Every row gives one point. Each copy is the shape, with its points in the same order, stretched, turned, moved and blurred by noise. Is it also mirrored, or only turned?

Shape (9 x 3):
[[ 0.15 -0.21  0.64]
 [ 0.04  0.27 -0.02]
 [ 0.12  0.01  0.33]
 [ 0.47  0.52 -0.12]
 [ 0.20 -0.43  0.47]
 [-0.43  0.36 -0.29]
 [-0.35  0.32 -0.38]
 [ 0.22 -0.51  0.55]
 [ 0.32 -0.11 -0.02]]
Copy 1 (9 x 3):
[[-0.30  0.21  0.64]
 [ 0.10  0.25 -0.06]
 [-0.10  0.25  0.31]
 [ 0.58  0.49 -0.02]
 [-0.22 -0.05  0.65]
 [-0.14  0.12 -0.55]
 [-0.03  0.03 -0.55]
 [-0.25 -0.05  0.74]
 [ 0.23  0.01  0.26]]
Copy 1 is: only turned
Copy 2 (9 x 3):
[[ 0.64  0.20  0.36]
 [-0.17  0.07  0.31]
 [ 0.22  0.19  0.37]
 [-0.17 -0.16  0.71]
 [ 0.64  0.00  0.07]
 [-0.49  0.35 -0.14]
 [-0.48  0.20 -0.11]
 [ 0.80  0.03  0.12]
 [ 0.13 -0.26  0.18]]
Copy 2 is: mirrored
Copy 3 (9 x 3):
[[ 0.21  0.26  0.53]
 [-0.09  0.23 -0.23]
 [ 0.03  0.21  0.21]
 [ 0.18  0.42 -0.50]
 [ 0.29  0.00  0.53]
 [-0.64  0.18 -0.29]
 [-0.58  0.15 -0.40]
 [ 0.28 -0.02  0.57]
 [ 0.21  0.02 -0.13]]
Copy 3 is: only turned

Shape (8 x 4):
[[ 0.51  0.67  0.22 -0.07]
 [ 0.03 -0.07 -0.09 -0.02]
 [ 0.02  0.12 -0.06 -0.24]
 [-0.18 -0.60 -0.53  0.38]
 [ 0.21  0.30 -0.02 -0.43]
 [-0.11 -0.03  0.40 -0.08]
 [-0.41  0.31  0.47  0.00]
 [-0.01 -0.36  0.32 -0.39]]
Copy 1 (8 x 4):
[[ 0.46  0.33  0.61  0.34]
 [-0.16 -0.01  0.06 -0.15]
 [ 0.13  0.06  0.14 -0.28]
 [-0.78 -0.08 -0.56 -0.11]
 [ 0.28  0.29  0.35 -0.27]
 [ 0.07 -0.42  0.36 -0.20]
 [ 0.49 -0.63  0.20 -0.07]
 [-0.23 -0.31  0.48 -0.57]]
Copy 1 is: mirrored
Copy 2 (8 x 4):
[[-0.56 -0.26  0.05 -0.88]
 [-0.11 -0.04 -0.03 -0.03]
 [-0.18  0.16  0.14 -0.15]
 [ 0.20 -0.18 -0.34  0.69]
 [-0.23  0.26  0.12 -0.51]
 [ 0.03 -0.13  0.49 -0.10]
 [-0.37 -0.14  0.73 -0.05]
 [ 0.40  0.15  0.33 -0.19]]
Copy 2 is: mirrored
Copy 3 (8 x 4):
[[ 0.30  0.79 -0.38 -0.21]
 [ 0.04  0.04 -0.11 -0.25]
 [-0.05  0.27 -0.04 -0.48]
 [-0.18 -0.73 -0.33 -0.08]
 [-0.03  0.52 -0.06 -0.59]
 [-0.13  0.23  0.34  0.04]
 [-0.41  0.53  0.33  0.17]
 [ 0.11  0.08  0.57 -0.30]]
Copy 3 is: only turned
Copy 4 (8 x 4):
[[ 0.56  0.17  0.55  0.17]
 [ 0.15 -0.02 -0.02 -0.36]
 [ 0.21  0.14  0.22 -0.43]
 [-0.05 -0.09 -0.80 -0.45]
 [ 0.44  0.19  0.42 -0.42]
 [-0.10 -0.20  0.39 -0.35]
 [-0.39  0.13  0.51 -0.12]
 [ 0.07 -0.40  0.36 -0.80]]
Copy 4 is: only turned

Shape (11 x 6):
[[ 0.13 -0.48 -0.09 -0.49 -0.09  0.06]
 [-0.39  0.07  0.29  0.30  0.20  0.22]
 [ 0.38 -0.03  0.36  0.11 -0.12  0.03]
 [-0.01  0.38  0.28 -0.08  0.39 -0.14]
 [ 0.26  0.07 -0.63 -0.72  0.09 -0.07]
 [ 0.13 -0.07 -0.19 -0.33  0.12  0.33]
 [-0.12  0.58  0.28  0.37  0.11 -0.41]
 [-0.24 -0.02  0.06  0.76  0.07  0.08]
 [-0.39  0.47  0.08  0.22 -0.23  0.11]
 [ 0.11 -0.66 -0.39 -0.79 -0.01 -0.13]
 [-0.41  0.65  0.20  0.11 -0.07 -0.16]]
Copy 1 (11 x 6):
[[ 0.47 -0.48  0.15 -0.53 -0.18  0.36]
 [-0.23 -0.13 -0.14  0.61 -0.04  0.42]
 [ 0.08 -0.25  0.49  0.21 -0.21 -0.06]
 [-0.23 -0.01 -0.04  0.10  0.27 -0.11]
 [ 0.74  0.00 -0.21 -0.80  0.19 -0.05]
 [ 0.55 -0.14  0.09 -0.16  0.23  0.31]
 [-0.49  0.12 -0.20  0.46 -0.19 -0.33]
 [-0.15 -0.19 -0.27  0.96 -0.28  0.17]
 [-0.15  0.37 -0.16  0.39 -0.28  0.33]
 [ 0.62 -0.64 -0.08 -0.96 -0.13  0.32]
 [-0.40  0.40 -0.25  0.26 -0.19  0.09]]
Copy 1 is: only turned
Copy 2 (11 x 6):
[[ 0.42 -0.55 -0.03  0.04  0.16 -0.18]
 [-0.26  0.06  0.31  0.43  0.47  0.31]
 [ 0.43 -0.01  0.39 -0.01  0.36  0.11]
 [-0.19  0.19  0.29 -0.20  0.64  0.16]
 [ 0.24 -0.27 -0.46 -0.53 -0.06 -0.28]
 [ 0.31 -0.28 -0.22 -0.10  0.20  0.06]
 [-0.45  0.52  0.51 -0.09  0.37  0.01]
 [-0.21  0.43  0.26  0.56  0.28  0.10]
 [-0.32  0.07  0.35  0.08 -0.05  0.37]
 [ 0.44 -0.72 -0.32 -0.05  0.10 -0.54]
 [-0.60  0.19  0.52 -0.16  0.19  0.24]]
Copy 2 is: only turned
Copy 3 (11 x 6):
[[ 0.40 -0.46  0.08 -0.46  0.24 -0.18]
 [-0.35 -0.09 -0.32  0.38  0.04  0.21]
 [ 0.32  0.20  0.04 -0.01 -0.09  0.13]
 [-0.47  0.26  0.29  0.07  0.20 -0.03]
 [ 0.02 -0.10  0.24 -0.82  0.76 -0.46]
 [ 0.03 -0.18 -0.04 -0.43  0.52  0.07]
 [-0.50  0.58  0.00  0.42 -0.06 -0.25]
 [-0.03  0.11 -0.51  0.67  0.12  0.08]
 [-0.45  0.31 -0.52  0.00 -0.17 -0.13]
 [ 0.46 -0.71  0.23 -0.69  0.51 -0.46]
 [-0.70  0.37 -0.23  0.03 -0.20 -0.30]]
Copy 3 is: only turned

Shape (13 x 9):
[[-0.60 -0.12  0.18 -0.54 -0.29 -0.52  0.06 -0.12  0.51]
 [ 0.13  0.10  0.03  0.54 -0.18  0.16  0.25 -0.38  0.53]
 [ 0.01 -0.19 -0.45 -0.09  0.06 -0.09 -0.03 -0.36 -0.33]
 [-0.15 -0.62  0.10 -0.16  0.08 -0.26 -0.35  0.06  0.16]
 [-0.24 -0.34 -0.73  0.01 -0.41  0.38  0.19  0.28  0.00]
 [ 0.07 -0.07  0.34  0.04 -0.46  0.16 -0.27 -0.16 -0.22]
 [-0.10 -0.26 -0.48 -0.18 -0.47 -0.29 -0.16  0.09  0.19]
 [ 0.18 -0.17 -0.48  0.50  0.38  0.34 -0.70  0.44 -0.39]
 [-0.72 -0.19 -0.70  0.96 -0.17  0.15  0.02  0.27  0.01]
 [ 0.02 -0.19 -0.39  0.35  0.22 -0.21 -0.26  0.28  0.28]
 [ 0.32 -0.04 -0.19  0.37 -0.15 -0.31 -0.09  0.21 -0.55]
 [ 0.37  0.34  0.02 -0.18 -0.25  0.28 -0.47 -0.37 -0.26]
 [ 0.17  0.27  0.08  0.11 -0.15 -0.12  0.01  0.44 -0.21]]
Copy 1 (13 x 9):
[[-0.97 -0.28  0.36 -0.40 -0.32 -0.42  0.04 -0.27  0.35]
 [ 0.04  0.28  0.28  0.29 -0.09 -0.09  0.51 -0.22  0.60]
 [ 0.03 -0.35 -0.14  0.17 -0.22  0.05 -0.24 -0.26 -0.20]
 [-0.41 -0.47  0.56  0.01  0.11 -0.14 -0.29  0.16  0.15]
 [-0.03 -0.67 -0.48  0.08 -0.42  0.29  0.12  0.35  0.44]
 [ 0.04 -0.23  0.26 -0.28  0.30  0.38  0.18 -0.39  0.35]
 [-0.08 -0.75 -0.02 -0.16 -0.19 -0.22 -0.02 -0.08  0.48]
 [ 0.32 -0.37 -0.30  0.58  0.72  0.30 -0.58  0.41  0.21]
 [-0.27 -0.61 -0.58  0.91  0.12  0.19  0.44  0.16  0.52]
 [-0.07 -0.30  0.03  0.42  0.27 -0.37 -0.19  0.33  0.35]
 [ 0.37 -0.47 -0.22  0.02  0.53 -0.12  0.18 -0.11 -0.16]
 [ 0.32  0.02  0.06 -0.33  0.28  0.32 -0.29 -0.53  0.33]
 [ 0.03 -0.10 -0.24 -0.32  0.50 -0.14  0.17  0.11  0.11]]
Copy 1 is: mirrored
Copy 2 (13 x 9):
[[-0.63 -0.35  0.13 -0.46  0.33 -0.15  0.39 -0.23  0.52]
 [ 0.35 -0.33  0.12  0.61 -0.17  0.10  0.49 -0.42  0.30]
 [ 0.16 -0.21 -0.32 -0.17 -0.02 -0.23 -0.02 -0.29 -0.31]
 [-0.08 -0.44  0.16 -0.27  0.26 -0.05 -0.28  0.08  0.28]
 [-0.02 -0.57 -0.69  0.15 -0.06  0.26  0.43  0.36 -0.08]
 [ 0.05 -0.21  0.04 -0.12 -0.58  0.17 -0.12 -0.27  0.29]
 [ 0.15 -0.46 -0.57 -0.18  0.15 -0.13  0.17 -0.05  0.40]
 [ 0.30  0.03 -0.37  0.47  0.05  0.15 -0.73  0.40 -0.14]
 [-0.20 -0.72 -0.70  1.06 -0.02 -0.20 -0.01  0.35  0.03]
 [ 0.24 -0.19 -0.15  0.38  0.38 -0.14 -0.12  0.19  0.23]
 [ 0.48  0.02 -0.17  0.05 -0.43 -0.52 -0.04  0.13  0.02]
 [ 0.30  0.30 -0.25 -0.14 -0.48  0.30 -0.17 -0.53  0.16]
 [ 0.14  0.26 -0.04  0.04 -0.35 -0.12  0.20  0.21  0.23]]
Copy 2 is: only turned
Copy 3 (13 x 9):
[[-0.08  0.66 -0.02  0.02 -0.19 -0.68  0.07  0.41  0.58]
 [ 0.54 -0.03 -0.17  0.80 -0.22  0.40 -0.13 -0.21  0.34]
 [ 0.19 -0.40 -0.32 -0.07  0.04 -0.43 -0.22 -0.21 -0.21]
 [-0.38 -0.12  0.12  0.26  0.14 -0.46 -0.10  0.51 -0.08]
 [-0.13 -0.38 -0.83 -0.02 -0.42  0.16  0.19  0.22 -0.12]
 [ 0.14  0.01  0.30  0.16 -0.49 -0.01  0.32 -0.08 -0.33]
 [ 0.01  0.03 -0.51  0.36 -0.36 -0.49  0.10  0.31 -0.11]
 [-0.16 -0.59 -0.37  0.26  0.02  0.22 -0.63  0.13 -1.19]
 [-0.06 -0.52 -0.76  0.25 -0.76  0.51 -0.88  0.51 -0.02]
 [ 0.07 -0.10 -0.42  0.56  0.06 -0.15 -0.54  0.42 -0.34]
 [ 0.67 -0.27 -0.11  0.13 -0.27 -0.20 -0.27  0.24 -0.73]
 [ 0.29  0.07  0.07  0.20 -0.23 -0.16  0.20 -0.73 -0.70]
 [ 0.60  0.22 -0.09  0.01 -0.25  0.08 -0.13  0.24 -0.61]]
Copy 3 is: mirrored
Copy 4 (13 x 9):
[[-0.82 -0.19 -0.04 -0.17  0.13 -0.50  0.21 -0.58  0.42]
 [ 0.19  0.13  0.04  0.63  0.19  0.03  0.18 -0.34  0.79]
 [ 0.01  0.00 -0.39  0.27 -0.17  0.08  0.19 -0.39 -0.24]
 [-0.27 -0.65  0.05  0.21 -0.15 -0.16 -0.28 -0.31  0.06]
 [ 0.11 -0.24 -0.17 -0.08 -0.66  0.28  0.43 -0.07  0.30]
 [-0.08  0.21  0.44  0.06 -0.03  0.43 -0.24 -0.49  0.23]
 [-0.27 -0.07 -0.19 -0.01 -0.62 -0.16 -0.01 -0.49  0.26]
 [ 0.32 -0.30 -0.32  0.50 -0.46  0.46 -0.60  0.61  0.08]
 [-0.31 -0.14 -0.12  0.82 -0.73  0.44  0.49  0.47  0.58]
 [ 0.03 -0.35 -0.23  0.52 -0.35 -0.21 -0.27  0.26  0.44]
 [ 0.12  0.27  0.12  0.46 -0.58  0.07 -0.24  0.08 -0.12]
 [ 0.18  0.42 -0.19  0.01  0.08  0.51 -0.41 -0.52  0.11]
 [ 0.07  0.33  0.22  0.05 -0.23 -0.07 -0.32  0.30  0.22]]
Copy 4 is: only turned

Shape (15 x 11):
[[ 0.36  0.44  0.27 -0.18 -0.19 -0.55  0.33 -0.18  0.65 -0.50  0.42]
 [-0.51  0.31 -0.05  0.44  0.62 -0.13  0.25  0.45 -0.27 -0.18  0.09]
 [-0.19 -0.48  0.54  0.08  0.41 -0.18 -0.02 -0.24 -0.07 -0.08  0.27]
 [-0.50  0.21 -0.13  0.38  0.28 -0.23 -0.53  0.07  0.23  0.46 -0.19]
 [ 0.41  0.43  0.63 -0.39 -0.34  0.26  0.12 -0.21 -0.27 -0.20 -0.37]
 [-0.05 -0.14  0.18  0.46  0.08 -0.70  0.24  0.03 -0.09 -0.41  0.26]
 [-0.59  0.06 -0.28 -0.54 -0.22 -0.40  0.14  0.18  0.67  0.31  0.33]
 [ 0.15 -0.06 -0.21  0.52  0.04  0.13 -0.40  0.44  0.21 -0.10 -0.24]
 [ 0.11  0.20  0.27 -0.35 -0.29  0.19  0.24  0.46  0.62  0.34  0.39]
 [ 0.06 -0.11 -0.28  0.47  0.40  0.14  0.07 -0.50 -0.19  0.34  0.02]
 [-0.19 -0.37 -0.17  0.38  0.30 -0.29  0.48 -0.38  0.09  0.37 -0.06]
 [ 0.03 -0.14 -0.14  0.15  0.24  0.15  0.24  0.18 -0.16  0.04 -0.37]
 [-0.05  0.25 -0.12  0.39  0.10 -0.05 -0.21  0.17  0.38 -0.63  0.12]
 [-0.13 -0.19  0.05 -0.20  0.30 -0.48  0.37  0.32  0.69  0.04 -0.11]
 [-0.04  0.45 -0.25 -0.14  0.69 -0.50 -0.49  0.50 -0.12  0.02  0.18]]
Copy 1 (15 x 11):
[[ 0.07  0.12 -0.18 -0.60 -0.14 -0.66  0.13  0.22  0.46 -0.42  0.27]
 [-0.07  0.18 -0.08 -0.20  0.82 -0.09  0.90 -0.28 -0.19  0.44 -0.14]
 [-0.53 -0.65 -0.04 -0.02 -0.04 -0.01  0.25 -0.36  0.05  0.34  0.31]
 [-0.12  0.33 -0.26  0.25  0.74 -0.02 -0.27 -0.54 -0.29  0.49 -0.18]
 [ 0.23  0.27  0.37 -0.29 -0.61  0.19  0.23  0.55  0.12 -0.07  0.20]
 [-0.37 -0.10 -0.17 -0.09  0.18 -0.64  0.61 -0.11 -0.10  0.09 -0.02]
 [-0.30  0.19 -0.94 -0.64  0.01  0.05 -0.44  0.03  0.15  0.10 -0.19]
 [ 0.13  0.07 -0.12  0.66  0.84 -0.38  0.00  0.44 -0.07  0.12 -0.12]
 [-0.17  0.43 -0.62 -0.27  0.08  0.15 -0.15  0.49  0.21 -0.16  0.67]
 [-0.31  0.04 -0.16  0.33  0.20  0.32  0.18 -0.47 -0.33 -0.20 -0.27]
 [-0.87  0.10 -0.33  0.08  0.11  0.25  0.21 -0.41  0.00 -0.03 -0.43]
 [-0.26  0.07  0.06  0.13  0.38  0.20  0.39  0.29 -0.03  0.08 -0.35]
 [ 0.46 -0.11 -0.25  0.16  0.66 -0.65  0.22  0.20  0.32  0.06 -0.12]
 [-0.69  0.00 -0.18 -0.38  0.36 -0.14  0.04  0.20  0.44  0.19 -0.13]
 [ 0.26  0.02  0.24 -0.50  0.99 -0.31  0.22 -0.14 -0.77  0.21  0.09]]
Copy 1 is: mirrored
Copy 2 (15 x 11):
[[ 0.08  0.56  0.38 -0.17 -0.70 -0.41  0.27  0.35  0.24 -0.53  0.40]
 [-0.92 -0.04 -0.45 -0.25 -0.03  0.08  0.55  0.23 -0.09  0.18 -0.40]
 [-0.25 -0.06  0.32 -0.37  0.40 -0.12  0.87 -0.01 -0.02  0.09  0.10]
 [-0.64  0.29  0.10  0.08  0.16  0.12 -0.28 -0.37 -0.28  0.63 -0.02]
 [-0.04  0.12  0.61 -0.33 -0.16  0.08 -0.03  0.03 -0.37 -1.12 -0.42]
 [-0.20  0.10 -0.03  0.04 -0.13 -0.37  0.66  0.57 -0.29  0.00 -0.06]
 [ 0.29  0.12  0.25 -0.23 -0.28 -0.18 -0.43  0.01  0.54  0.78  0.27]
 [-0.28  0.11 -0.07  0.54  0.02  0.62 -0.11  0.20 -0.35 -0.17  0.04]
 [ 0.32  0.56  0.44 -0.18 -0.60  0.57 -0.09  0.21  0.54  0.02  0.04]
 [ 0.01  0.18 -0.37 -0.04 -0.04  0.10  0.65 -0.69 -0.64  0.22  0.01]
 [ 0.22 -0.15  0.01  0.04 -0.20 -0.18  0.74 -0.53 -0.26  0.60  0.02]
 [ 0.00 -0.29 -0.14  0.18  0.03  0.29  0.33 -0.18 -0.18 -0.12 -0.25]
 [-0.59  0.09 -0.09  0.05 -0.17  0.16  0.07  0.48 -0.29 -0.30  0.40]
 [ 0.11 -0.13  0.33  0.20 -0.20 -0.09  0.34 -0.08  0.74  0.26  0.20]
 [-0.73  0.60 -0.68  0.15  0.44 -0.20 -0.09 -0.01  0.40 -0.06 -0.20]]
Copy 2 is: only turned
Copy 3 (15 x 11):
[[ 0.55  0.02  0.11  0.14  0.24 -0.41 -0.14  0.24 -0.36 -0.65  0.17]
 [-0.11  0.52 -0.04  0.33  0.21  0.56 -0.24  0.63 -0.21  0.66 -0.13]
 [-0.25 -0.31 -0.17  0.03  0.56  0.08 -0.26  0.31  0.08  0.26  0.06]
 [-0.33  0.47  0.26 -0.36  0.06  0.10 -0.62 -0.05 -0.01  0.45 -0.60]
 [ 0.21 -0.49 -0.32  0.27 -0.43  0.30 -0.20 -0.33  0.45 -0.61  0.23]
 [ 0.02  0.26 -0.37  0.53  0.74  0.02  0.00  0.22 -0.28  0.00 -0.17]
 [-0.29  0.45  0.50 -0.57 -0.01 -0.28  0.19  0.27 -0.89 -0.19 -0.09]
 [ 0.38  0.36 -0.33 -0.24 -0.20 -0.17 -0.11  0.16  0.24  0.36 -0.40]
 [ 0.07 -0.32  0.17 -0.20 -0.66 -0.54  0.00  0.27 -0.46 -0.06  0.08]
 [-0.21  0.23  0.30  0.21  0.31  0.03 -0.11 -0.21  0.64  0.62  0.12]
 [-0.54  0.24  0.39  0.30  0.70 -0.13  0.24  0.14  0.25  0.31 -0.14]
 [-0.03  0.21  0.00  0.06 -0.02  0.21  0.30  0.20  0.41  0.32 -0.13]
 [ 0.38  0.66 -0.29 -0.17  0.08 -0.14 -0.30  0.46  0.05  0.08 -0.08]
 [ 0.02  0.24  0.36 -0.32  0.25 -0.20  0.34  0.72 -0.26 -0.08 -0.37]
 [ 0.52  0.34  0.38 -0.45 -0.05  0.56 -0.41  0.02 -0.53  0.52 -0.27]]
Copy 3 is: only turned
